Rows are points. To make a cloud, some directions were put in groups of two or more. Within a group, all points are equally far from the middle, so they leave a hole (a ring in 2 directions, a hollow ball in 3). The other directions are filled evenly. Then the cloud was stretched, turned, moved and blurred a little. How many holes are there, and how many directions does each take, smallest first?

Cloud, 14 rows:
18.3; -7.6
21.6; -14.4
28.7; -4.7
8.2; 6.1
-12.8; -16.9
26.3; -7.8
-9.2; 2.5
36.3; 16.9
2.3; 16.4
-11.4; 24.6
27.6; -13.2
-13.4; 20.8
-8.6; 8.9
34.3; -3.2
Holes: 0

Cloud (29 x 4):
13.8; 18.1; 14.2; 22.0
-22.3; 14.5; 3.8; 37.3
-17.7; 6.3; -26.5; 16.3
-9.9; 30.5; -13.2; 23.4
-13.7; 1.8; -46.9; -14.2
-25.9; -4.0; 1.8; -15.3
6.0; 16.9; 3.2; -6.2
-29.2; 3.7; -9.5; -16.3
22.1; 11.6; -13.2; 15.5
-20.9; 24.9; -7.1; 21.5
-12.1; 30.7; 12.1; 2.4
-13.7; -3.7; -16.7; 26.5
14.6; -21.7; -1.8; 21.2
-10.4; -2.4; -18.1; 36.8
29.0; 4.9; -17.7; 20.0
-42.1; 0.0; -7.4; 23.8
16.8; -10.2; -25.2; 12.0
2.6; 24.4; 9.9; -3.7
-11.5; -9.6; 19.8; -5.7
20.6; 15.0; 14.7; 13.5
-12.5; -2.9; -26.9; -16.9
3.0; 7.7; -12.2; 6.4
-24.3; 4.0; 13.3; -17.6
-18.2; 7.8; 3.7; 0.9
11.9; 25.6; 11.2; 10.8
-16.6; -9.3; 1.0; 34.5
3.4; 30.6; -3.4; 15.0
9.4; -11.2; 7.9; 31.9
-29.6; -24.6; 1.7; 4.5
Holes: 0

Cloud (56 x 6):
3.6; -13.9; 22.2; -24.4; 25.1; 1.3
-4.8; 18.5; 19.1; 31.5; -19.0; 1.5
22.8; -0.6; 20.7; 27.3; -12.3; -18.3
13.5; -4.3; 11.6; 3.3; -20.1; -26.4
-2.2; 20.3; 29.4; -8.9; 16.6; -18.2
6.3; 3.0; 17.9; -24.1; -19.6; 14.1
-21.8; 11.8; 7.6; -13.7; -15.9; -5.4
2.7; -5.2; 39.7; -12.6; 5.7; 19.7
-25.0; 22.8; -0.7; -7.6; -4.2; 17.5
27.3; 8.3; -12.8; -37.9; 16.5; -3.6
-22.3; 22.3; -4.8; -23.1; 7.4; 3.2
6.6; 21.7; -0.5; 15.8; -20.1; 20.2
27.0; -6.1; 17.5; -16.7; 31.5; -2.9
31.1; -22.1; -26.5; -8.9; 7.0; -4.9
-13.0; -14.9; 10.2; 24.0; 8.5; 21.0
11.7; -6.1; 12.5; -20.8; -17.7; 13.2
18.8; 0.4; 19.6; -3.1; 34.2; 12.0
16.6; 9.4; 16.6; 2.5; -23.5; -25.8
21.8; 24.4; 13.0; 16.0; -18.7; 15.5
-1.1; 19.1; 38.5; -22.0; -12.5; 16.0
-14.3; -8.4; 25.9; -9.7; 1.0; -11.9
-23.2; -11.0; 1.2; -1.1; -3.3; -5.9
8.8; 1.7; -1.4; 39.4; -11.5; -7.3
6.9; -8.0; 30.7; -18.8; 25.1; 7.5
25.1; -19.6; -19.3; -1.7; 2.9; -27.9
25.3; 23.3; 14.8; -33.4; 17.6; -2.4
-2.7; -2.8; 6.3; 3.7; 30.6; 27.8
-11.3; -21.3; -0.2; -12.2; 3.9; 20.0
13.9; 19.0; -23.0; -12.7; 23.7; 12.9
-23.3; 23.4; -3.5; -15.7; 4.2; 16.3
-24.7; -13.0; -3.0; 7.8; 2.7; 1.4
2.1; 6.1; -9.9; -9.8; -20.1; 18.4
-0.9; 24.7; 40.6; -3.8; -10.9; 24.0
22.6; 0.2; 22.4; -17.4; 31.0; 6.0
-8.2; 2.8; 36.5; 2.9; -13.0; -12.3
26.6; 1.7; -3.5; -5.7; -1.3; -37.7
19.9; 16.1; -20.4; -16.3; -3.0; -28.3
15.9; -15.6; -9.2; 23.2; -4.6; 20.6
-9.0; -18.2; -11.4; -14.0; 30.2; -4.3
31.2; 9.3; 11.0; 19.0; 2.2; -27.9
-11.4; 18.1; 4.4; -6.4; 16.1; 32.8
-0.4; -15.9; 20.4; -25.3; 22.0; 3.0
26.4; 21.3; 3.3; -37.6; 13.8; -8.3
29.3; 27.0; 13.3; 14.6; -10.7; -19.3
8.7; -1.3; -16.7; 3.8; -17.4; -24.1
3.7; 25.8; 8.4; 26.3; -22.2; 5.6
29.7; 15.5; -4.9; 14.9; -7.2; 17.3
-3.9; 17.9; -0.6; 14.8; 26.4; -8.6
21.1; -4.6; -13.8; -15.8; -15.0; 8.9
-8.2; 22.6; 31.4; -31.8; -5.9; 9.1
-6.8; -5.6; -12.7; 10.8; 33.8; -2.9
-12.1; 22.9; 22.3; -28.0; 5.8; -12.8
7.0; 26.2; 20.7; -18.3; 15.7; -22.8
9.9; 33.0; 28.3; -22.9; 16.6; 5.4
11.5; 23.1; -30.1; -10.7; 10.6; -13.7
15.2; -20.9; -23.2; 10.2; -5.4; -18.4
Holes: 3 (2, 2, 2)

Cloud:
-17.5; -21.0; 19.7; -4.3; -8.1; -12.2; -2.2; 9.1
17.1; -16.4; -2.1; -19.1; -34.5; 14.7; 21.7; 9.9
28.6; 13.2; 27.8; -17.6; 4.7; 14.9; -1.0; 25.9
12.6; -31.0; -1.4; -19.9; -7.2; 20.8; 29.4; 11.8
10.2; -15.5; -3.6; 8.5; 8.0; 10.7; -7.2; -35.5
-29.7; -2.4; -18.7; 17.4; -11.5; -4.4; 7.6; 5.6
17.4; -29.6; -11.5; -4.2; 15.1; -0.8; -25.0; -19.0
12.6; 11.3; 16.4; 37.2; 9.9; 21.2; 24.0; 7.9
-16.3; -32.4; -8.2; 10.2; 0.5; -0.7; 19.6; -2.3
-6.5; -8.3; 14.1; 5.4; 9.9; -30.5; -7.2; 14.7
19.4; -23.2; -15.8; -34.7; 9.7; -7.1; 5.2; -15.9
2.4; -29.8; -29.9; -0.3; 27.1; -18.1; -5.0; 17.9
19.4; -13.6; -40.9; -17.0; 2.4; 11.9; 19.1; 7.7
-12.4; -16.4; -14.3; -21.9; 4.0; -13.0; -20.2; -16.6
29.3; 3.7; 27.0; -10.8; -14.0; 34.8; -10.4; -9.6
9.3; 5.3; -21.7; 17.2; 32.9; 19.3; -24.8; -1.5
7.2; -10.8; 14.5; 35.4; 5.7; -2.6; -9.3; 18.1
5.8; 39.6; -1.5; 18.5; 4.3; 1.2; -15.2; 9.7
35.6; -26.7; 10.7; -1.8; 33.8; 19.3; 6.0; 18.5
25.8; -2.1; 20.3; 20.7; -10.9; 3.3; 6.4; -27.4
9.1; -32.8; 19.2; 18.6; 2.6; 11.1; 10.7; -14.7
0.0; 7.0; -26.5; -6.1; -26.1; 10.5; 5.0; 25.0
36.2; -36.6; 7.3; -3.2; 5.7; 19.5; -3.6; 15.3
-6.9; -0.9; -37.8; 16.9; 18.6; -25.3; -20.4; -1.9
5.7; -18.1; -12.1; 22.5; 27.9; -20.7; 14.8; 25.1
29.4; -3.9; 4.2; 6.3; 19.4; -29.4; 4.7; 17.4
-4.2; -26.4; 30.0; 18.2; 4.3; 7.6; 2.8; -4.8
3.7; -11.6; 5.3; -26.0; 26.1; 4.1; 24.2; 1.3
25.4; -13.8; 32.5; 2.1; 0.0; -14.4; 17.0; -10.0
39.6; 3.9; 13.2; 8.8; 27.7; -19.7; 5.5; 14.9
10.0; 5.3; 6.4; -36.1; -27.7; -0.7; -14.6; -2.7
4.0; 9.4; 21.0; -16.2; 22.5; 27.3; -1.7; -3.3
-2.2; -12.1; 14.8; 27.0; 40.1; 2.8; -9.1; 8.0
-17.3; 9.0; 11.9; -21.7; -29.2; 0.8; 4.8; 4.8
22.4; -3.3; 23.0; 5.5; 23.0; 14.2; 11.8; 38.1
2.8; -6.0; 32.9; 3.5; 42.1; 0.3; 10.4; 14.2
7.3; 19.7; 25.9; -10.9; 1.1; -10.3; 25.2; -1.5
-14.5; -6.4; 2.6; 22.8; 13.7; -15.3; -2.6; 29.5
15.7; -1.2; -20.1; -24.7; 35.5; -0.7; -19.3; -0.5
31.1; -26.3; -24.1; 18.2; 21.9; 23.4; -1.2; 14.3
-28.2; 6.2; 12.3; 16.6; 1.4; -4.2; 16.9; -1.7
8.1; 6.0; -6.5; 24.6; -18.1; 37.7; 1.3; 0.9
7.6; 5.2; -10.5; 14.9; 36.3; -26.7; 15.0; 19.6
15.3; -15.3; -5.0; 17.0; -11.0; -17.1; 25.9; -0.3
46.3; 10.5; -9.4; 17.7; 11.6; 28.9; -6.4; 6.5
-2.0; -9.9; -32.0; 6.5; 27.9; -14.7; 19.4; 20.8
29.4; 7.2; -10.2; 10.3; 27.7; -26.3; 11.4; 14.3
-0.1; -1.1; 4.8; -33.5; -5.9; -25.2; 2.3; -3.1
12.7; 31.9; 0.4; 3.7; 32.1; -16.0; -10.4; 8.9
6.8; 9.2; -5.9; -20.4; -9.4; -2.5; -18.3; -31.1
37.0; -4.2; -6.5; 23.6; 4.8; 34.2; 2.1; 17.5
-19.0; 17.6; -1.3; -19.9; -7.4; 14.4; -4.5; -10.3
14.2; -1.7; -29.3; -5.6; 21.1; 0.3; 11.6; -22.1
-5.7; -41.0; 4.2; 2.1; 3.2; -1.3; -1.1; -10.3
-13.7; -24.9; -3.2; 19.9; -3.1; 19.4; 10.9; -7.2
8.0; -16.3; 38.9; -8.5; -8.2; -2.0; 13.8; 21.7
17.3; 6.7; 26.0; 17.5; 7.5; 3.9; 2.2; -29.7
-13.7; -0.3; -34.5; -14.9; -7.6; 25.5; 5.7; 3.0
16.7; -0.7; -0.9; 5.8; 2.7; -24.7; 23.6; -15.1
11.4; -9.8; -6.2; 7.5; -41.8; 17.1; 2.9; -6.3
18.4; -29.1; -24.2; 27.8; -3.9; 12.0; 9.7; -7.3
-10.2; 0.3; -14.8; -33.9; 7.8; -6.1; -22.4; 6.9
-6.9; -12.3; 17.8; -11.3; -11.7; -14.3; -6.7; 20.1
27.5; 0.4; -10.0; 21.7; 0.9; 11.1; 0.3; -33.5
18.0; 28.7; -0.9; 21.0; 24.3; -9.6; -24.5; -6.2
5.7; -1.8; 12.8; -21.0; -32.5; 30.7; -10.6; -2.4
-12.1; 13.1; 5.8; 4.5; 6.2; -17.5; 1.6; -25.9
1.1; -28.4; 28.9; 15.6; -3.8; 18.1; 9.1; -2.8
14.6; 10.8; 5.9; 19.8; 34.7; 27.7; -6.6; 18.2
16.7; 12.6; 0.5; 24.2; -26.5; -9.1; 8.8; -0.9
-7.6; 22.5; -30.9; -10.0; 8.4; 6.8; 3.7; -9.1
2.7; 21.2; 15.6; 3.7; -15.0; 8.7; 27.8; 16.7
-5.0; -8.3; 34.0; 23.8; 19.8; 6.9; -8.2; 10.0
-9.3; -20.2; -4.6; -17.7; -14.1; -14.0; -20.0; -2.3
19.9; -11.3; -32.5; -28.7; 1.6; 8.4; 9.4; -17.1
-11.8; -15.1; -40.5; -4.7; 20.4; -4.7; -9.7; 22.2
27.0; 22.5; -13.0; -6.2; -2.0; 21.3; -24.6; 11.0
1.5; -32.7; -13.7; -34.9; -22.1; 12.3; -3.5; 1.5
32.9; 6.4; -29.6; -3.0; -20.7; 25.1; -2.7; 9.0
8.4; -37.2; 10.2; -2.3; -5.6; 1.5; 28.6; 4.5
-7.6; 14.0; -11.5; -20.4; 20.7; -9.2; -24.8; 5.1
9.7; 18.3; 20.2; -21.0; 28.2; 11.5; -6.0; 1.5
8.1; -5.2; -6.7; 0.4; 45.0; -6.7; 10.9; 30.7
33.6; -15.4; -13.8; -31.5; 19.7; -6.3; -13.6; -8.3
14.8; 36.9; 11.2; 20.7; -2.6; -0.1; 15.4; 5.6
7.0; -20.9; -1.8; -8.5; 34.7; 19.1; -13.1; -10.1
21.1; -25.1; -36.9; 3.5; 9.8; -6.9; 19.4; 15.0
Holes: 2 (2, 6)

Cloud, 102 rows:
28.0; 3.8; -1.2; -10.3; 20.5; -18.4; 30.3; -26.7; -3.9
12.6; -25.8; 12.3; -24.6; -8.8; -6.9; -0.9; 6.8; 33.1
1.8; -20.0; -28.7; -12.8; -2.1; 2.2; -27.0; 5.6; -22.8
9.8; 23.5; 16.6; 6.5; 21.7; -10.6; 28.0; 6.7; -21.0
-0.9; -1.0; 10.8; 18.4; 20.7; -13.6; -23.1; -8.3; -1.1
26.0; 7.6; -9.4; 8.6; -3.4; 15.6; 28.1; -23.4; -11.6
-9.2; -24.2; -11.8; 13.0; -24.8; 19.4; 13.0; 12.3; 13.9
-11.0; -35.7; 3.5; -29.1; -2.7; 7.1; 24.5; 14.2; 3.5
-28.2; -2.6; 1.4; -11.8; -8.0; -36.0; -15.1; 15.6; 8.4
12.1; -7.8; -32.8; -4.6; 10.7; 10.3; 4.7; -14.2; -23.1
-13.5; -7.5; 6.8; 30.3; -4.6; -1.7; 23.5; 5.0; -9.0
30.4; 4.3; -15.6; -11.1; -19.1; 11.4; 11.5; -9.0; 4.5
12.7; -0.3; 5.1; -33.8; 0.6; 13.4; 2.0; -0.2; -21.3
14.9; -1.3; 24.9; -18.1; 6.7; -5.6; -19.3; -27.0; 0.6
5.5; 21.3; 1.2; -22.2; -1.0; 0.5; -6.3; 18.5; -3.0
3.9; 19.5; -8.8; 1.4; -27.9; 10.8; 8.1; -10.4; -24.1
0.9; -17.5; -4.5; 7.0; 5.5; 28.1; 4.0; -37.3; 2.5
-5.9; -0.9; 15.7; 7.9; -18.4; -6.7; 23.4; -37.6; 13.9
-2.1; 3.7; 22.6; 1.6; 9.1; -15.3; -19.9; -15.2; -22.0
-6.5; -25.1; 12.5; 10.7; -0.2; -8.3; 34.6; -32.8; -20.5
22.9; -2.5; -18.3; -19.9; 39.5; -10.4; 1.6; -17.2; 6.7
-9.9; -11.9; -6.8; 3.1; -38.6; 8.4; 6.9; 11.9; 2.4
7.5; 7.4; -41.3; -24.6; -4.3; -8.5; 15.9; -33.8; -23.2
-15.7; 3.4; 12.9; -7.6; 27.9; -28.2; 18.5; -6.3; -6.0
18.0; -11.4; -32.3; -47.2; -11.3; 21.2; 8.1; -10.0; 4.2
16.6; 14.8; 18.0; -21.6; -11.3; -13.8; 27.9; -18.0; -1.0
16.9; -6.8; -4.5; -1.6; 6.7; 10.4; 34.5; 6.0; -28.1
-13.3; -11.9; 15.7; -13.9; -29.7; 29.1; 4.7; -8.2; 8.6
10.3; 23.3; -20.7; 12.9; 17.4; 4.3; -13.8; -9.2; -24.4
0.5; -1.5; -5.4; -34.7; 17.9; -9.6; -3.9; -39.0; 13.6
6.0; -17.0; 16.3; -6.1; 6.4; -6.8; 12.3; 24.3; 19.5
30.1; -11.3; -19.2; 4.1; 11.8; -14.0; 24.5; -9.9; 19.9
23.0; 20.8; -15.5; -8.6; -12.1; 0.7; -18.9; -25.6; -26.3
22.4; -0.6; -35.2; -32.3; -1.4; 11.6; -12.3; 3.8; 1.7
23.3; -2.1; -23.5; -15.0; 32.6; -23.2; 10.7; -12.6; -18.3
6.5; 5.2; 14.2; -18.7; 16.7; -8.6; 45.0; -38.0; -18.5
-12.0; 9.2; -23.9; 3.5; -16.6; -14.5; -3.5; 2.7; 7.6
23.3; -7.2; 0.8; -17.5; -11.6; 23.4; 9.4; 18.3; -3.4
11.3; -22.6; 0.4; 15.0; 10.8; -29.3; 58.4; 15.1; -23.9
-17.8; -13.6; 28.1; 8.2; -30.2; -21.0; 5.3; 23.7; -12.4
-4.8; -3.1; -37.7; 7.2; 3.5; 1.0; 30.1; 14.8; 14.1
24.8; 4.9; -16.4; -14.5; 21.5; 14.1; 6.9; -9.7; -13.6
16.4; -15.9; -37.0; -7.4; 17.6; 7.7; -15.8; 7.8; -20.5
-4.5; 10.0; 4.1; -32.1; -15.2; -27.3; 32.9; -13.9; 14.3
3.6; -15.2; -17.8; 12.3; -2.4; 5.7; 35.5; -17.6; -10.0
-0.7; -1.3; -17.6; -7.6; -21.0; 6.7; -2.7; -17.1; -12.3
-21.9; -13.9; -11.9; -44.4; -8.1; 6.3; -10.6; -14.9; -1.5
-6.7; 33.5; 28.8; -1.6; 19.1; -9.7; 17.7; -11.5; -22.5
-13.7; 4.3; 13.6; -16.3; 15.1; -30.0; -7.5; -17.7; -19.4
6.5; -4.1; -23.6; -23.1; 16.1; 2.6; 17.5; 8.3; -32.3
-7.2; -9.6; -3.9; 7.9; 9.4; -19.3; 5.9; -6.3; -46.4
4.1; -12.1; 5.0; -21.0; -23.7; 9.0; 33.7; 26.4; -0.4
8.6; -10.3; -6.1; 5.9; -18.1; 28.7; 30.3; -16.2; -33.4
-13.4; 12.4; -3.2; -26.6; 13.2; -3.9; -0.6; 20.4; -16.8
35.5; 9.1; -14.3; -0.6; 13.3; 1.5; 2.6; -13.2; -1.5
-2.8; -6.7; -27.4; -7.0; -12.7; -17.0; 25.6; -0.1; -21.4
-9.8; -9.4; -12.4; -25.0; -33.4; -17.8; 3.2; -28.9; -8.4
23.3; 14.7; -16.2; -35.0; -2.7; -31.8; 0.1; -9.0; -18.9
10.9; 19.1; 8.2; -12.2; -33.2; 5.0; 31.6; 16.2; -4.1
-4.8; 14.1; -20.2; -6.2; -24.0; 12.5; 1.3; -0.4; -29.4
-14.9; -32.2; 13.2; -13.0; 1.1; 5.8; 23.9; -6.6; 6.0
-17.0; 8.8; 7.5; 23.9; -3.8; 6.3; 1.6; 0.5; 5.0
-13.2; 6.9; -12.5; -19.5; -21.5; 4.8; -29.5; -15.0; 17.9
-2.7; 7.1; -23.7; 2.1; 19.1; -32.5; 25.0; 9.4; -42.6
-13.2; -9.8; -2.6; -22.3; 22.4; -5.8; 0.8; -35.6; -5.0
22.6; -11.4; 6.5; -23.3; -12.4; -19.8; 42.0; -12.0; -3.2
0.2; 18.0; 7.3; -16.6; 29.2; -6.5; -10.7; -44.1; -0.1
-1.9; -2.8; -11.4; 0.1; -7.2; 10.7; -37.8; 11.5; -12.9
4.9; -33.7; -20.8; 22.6; 16.7; -3.2; 40.7; 19.4; -4.4
6.9; -22.3; -13.7; -1.5; -21.3; 13.4; 30.4; -1.2; -27.3
15.1; 1.3; 23.3; 7.4; 16.0; -13.6; 27.7; 15.5; -3.7
24.3; 27.3; -1.0; -10.7; 37.8; -31.0; 2.5; -16.1; -31.2
-4.8; -10.0; 5.9; -2.3; 13.7; -15.6; -0.6; -30.2; 28.3
1.0; 9.5; -7.3; -23.9; 34.0; -12.1; 9.8; -14.3; -15.1
-17.4; -28.4; -4.6; 6.8; -27.4; -9.7; 25.3; 26.8; -25.0
-2.2; 4.3; -12.5; 0.3; 31.4; 4.8; 27.1; 16.8; -4.3
34.6; -20.5; -18.0; 0.3; -18.4; 17.2; 6.4; -25.3; 18.7
35.4; -31.7; -8.9; 0.6; 2.3; 8.1; 17.0; 10.2; -3.1
-5.3; -5.5; -15.3; 2.5; -17.0; -12.1; 39.9; 11.5; -30.3
7.5; -39.0; -5.8; -3.8; -16.0; -2.3; 12.1; -5.3; -29.4
3.8; -26.0; -14.1; -37.1; 34.2; -1.7; -0.5; -7.0; -10.1
-22.1; -9.8; 2.2; -6.9; 35.1; -24.6; -2.3; 1.5; -1.5
8.4; -22.5; 9.2; 3.0; 31.3; -2.2; 22.1; 17.3; 12.9
6.4; -28.8; -27.9; -16.2; -31.9; 1.8; 3.6; -8.1; 7.9
-7.8; 25.4; 21.5; -5.2; 15.6; -2.4; 28.5; 0.7; -29.4
-28.6; -7.5; 13.6; -0.4; -15.4; 29.5; -5.4; 25.2; 0.4
2.7; 6.9; 18.5; -5.6; 6.4; -16.9; 51.2; -23.2; 10.2
19.7; 5.7; -29.0; -7.0; 17.9; 31.2; -4.6; -6.6; -31.8
30.6; -12.8; -26.3; -26.7; -0.1; 19.1; -5.3; 0.6; -0.7
-6.2; -6.1; 34.8; -7.0; -31.1; 5.4; -4.0; 6.9; 1.0
-2.5; -4.3; -8.5; -27.9; -11.5; 12.0; 28.4; 16.5; -6.3
-3.0; -4.6; 19.0; -14.0; -12.8; -9.7; 40.7; 15.5; -3.7
14.8; -13.3; 14.5; -21.2; -10.1; 10.5; 18.8; 10.3; -0.6
25.2; -0.2; -27.7; -19.9; -14.1; 6.0; -6.9; -10.2; -14.3
7.2; -5.3; 22.7; 0.3; -4.5; 14.2; -11.5; -22.0; 23.1
3.5; 16.5; -15.4; -23.8; -5.8; -6.1; 22.8; 4.0; -5.7
-20.7; -3.8; 20.6; 13.9; -15.1; -28.2; 3.9; 18.4; -17.6
-12.3; 8.8; -10.1; 22.6; -16.0; -11.2; 55.0; -7.5; -7.9
20.4; -5.8; -5.4; -29.4; 6.3; 5.0; 17.3; -13.0; -12.3
7.2; -3.0; -11.9; -2.8; -31.0; 10.1; 13.5; 25.4; -21.8
-20.3; -12.6; -5.7; 9.2; 5.0; -1.1; -21.3; 25.0; -14.0
14.0; 15.8; 23.1; -18.5; 13.9; -13.0; 8.7; -27.2; -13.6
Holes: 1 (2)
